Each wall is flat, endless, passes through zero and stands at right angles to its row. A trip goes straight from one point to another. List the walls that it crosses, first one first.

Walls:
(1): [-0.13 -0.32  0.34]
(2): [-0.01 -0.44  0.56]
(3): [-0.01 -0.46  0.19]
(4): [-0.12 -0.05 -0.36]
(5): [ 0.10 -0.20 -0.03]
(6): [ 0.43 -0.47 -0.04]
(7): [ 0.48  0.21 -0.11]
(8): [-0.31 -0.66  0.52]
(9): [-0.09 -0.11 -0.52]
(10): [0.10 0.02 0.53]
(11): [ 0.04 -0.04  0.19]
(12): [-0.30  0.07 -0.30]
Trips:
[-0.36 -0.03  0.56] to [-0.26  0.04  0.12] -> 12
[-0.06 -0.83  0.56] to [-0.55 -0.10  0.05] -> 12, 6, 4, 5, 9, 10, 11

Walls:
(1): [-0.10  0.05 -0.07  0.49  0.14  0.30  0.08 -0.29 -0.36]
(2): [ 0.17 -0.35 -0.33  0.13  0.35  0.01  0.34  0.00 -0.58]
(3): [ 0.64  0.49  0.75  0.14 -0.50  0.26 -0.50 -0.32 -0.04]
(4): [-0.35  0.13  0.42 -0.05  0.55  0.36 -0.28 -0.03 -0.08]
(5): [-0.14  0.06 -0.32  0.64 -0.61 -0.10 -0.33  0.16 -0.41]
(6): [-0.33  0.16  0.01 -0.33  0.34 -0.08  0.22 -0.25  0.23]
(7): [ 0.46 -0.22 -0.24  0.12 -0.15 -0.01 -0.08  0.64  0.25]
(8): [-0.05  0.26 -0.28  0.06  0.33  0.11  0.17  0.11  0.03]
(9): [ 0.53 -0.07 -0.04  0.65 -0.13  0.06  0.25  0.13 -0.28]
(10): [ 0.07  0.28 -0.86 -0.32  0.36 -0.16 -0.23  0.00 -0.52]
(11): [-0.17 -0.16  0.12 -0.68  0.14 -0.19 -0.88  0.92  0.02]
(12): [ 0.10 -0.21  0.50 -0.23 -0.32 -0.12  0.28  0.34  0.06]
Trips:
[ 0.48  0.29  0.03 -0.32  0.53 -0.04 -0.35 -0.56  0.07] to [-1.04 -0.72  0.49 -0.11 -0.06 -0.25  0.06  0.05  0.33] -> 11, 8, 10, 3, 12
[-0.05  0.25  0.16  0.05  0.12  0.03 -0.27  0.12  0.38] to [-0.19 -0.02  0.02 -0.27  0.84  0.28  0.83 -0.34 -0.10] -> 7, 3, 11, 1, 2, 10
[ 0.43 -0.40 -0.40  0.22  0.67  0.24 -0.35 -0.81 -0.07] to [-0.48  0.31 -0.14  0.68 -0.31 -0.44 -0.31  0.49  0.14] -> 6, 5, 7, 4, 2, 11, 10
